Each row is a point. Two turns around zero, p and q, are shown by what they do to some points. Write where each new point lands after one turn and then the other. Backwards means that the second turn is done in reverse. Each puzzle has new turns, and all numbers are rounded.
In the rows, zero is written as 128.

Turn p:
[ 91 152 115] -> [ 90 145 148]
[167 120 200] -> [208 133 146]
[158 138 108] -> [131 140  93]
[129  98 122] -> [129  98 122]
[ 74 151 129] -> [ 90 143 170]
[148 108  94] -> [119 108  90]
Turn q:
[101  94 106] -> [156  88 123]
[165 150 134] -> [102 159 112]
[129 171 127] -> [ 89 136 144]
[141 161 147] -> [103 157 141]
[100  51  95] -> [190  71 101]
[131 140 159] -> [129 156 146]
Where do these land?
p, then q: [ 96 103 113] -> [167 116 143]
q, then p: [104 101 189] -> [186 166 114]
q, then p backwards: [138 165  92] -> [102 121  83]
p, then q: [143 126  86] -> [121  84 123]
p, then q: [159 146 160] -> [ 96 156 107]

Turn p:
[118 112 103 152 132 152] -> [ 98 135 135 128 159 141]
[112 141 139 114 108 147] -> [107 140 125 124  99 121]
[128 185 104 157 117  66] -> [170 152 111 205 129 131]
[214 137 152 171 113 144] -> [182 178 144  89 134 184]
[142  90 173 152 139 134] -> [138 101 167  99 124 163]
[ 98 139 126  74 161 133] -> [114 110 127 123 119  61]
[ 85  92  99  76 126 120] -> [ 88  80  87 127 132  94]
Turn q:
[157 114 146 109 138 125] -> [114 109 142 118 147 103]
[170 159 169 154 123 141] -> [ 87  98 149 101 139 166]
[156 165 114 130 121 160] -> [100 155 149  95 119 146]
[170  86 144 122 170  86] -> [150  67 146 108 143  81]
[ 99  99 136 177 159 174] -> [106 103  72 127  74 129]
[ 96 162 109  82  92 152] -> [117 202 122 146 150 137]
[112 115 110 155  77  93] -> [158 127 155 180 109 153]
[ 64 124  96  96 144  93] -> [192 162  90 148 143 110]
Where do these land?
q, then p: [133  91 123 107  77 150] -> [129 126 160 180 110 157]
p, then q backwards: [154 148 152 102 118 134] -> [125 130  86 136 152 133]
q, then p backwards: [ 92 152 131 107 144 109] -> [168 130  95 131 124 115]
q, then p: [136  94 176 106  90 112] -> [126  92 181 149 153 151]
p, then q: [146 132  86  68 171 112] -> [197 111 158 104 139  94]
q, then p: [161 161 123 157 190 130] -> [117 107  80  79 109  92]
p, then q backwards: [107 138  83 182 111 118] -> [ 93 141 161 112  72 131]
p, then q: [ 94 108 151 195 124 159] -> [ 78 118  64 146 132 149]
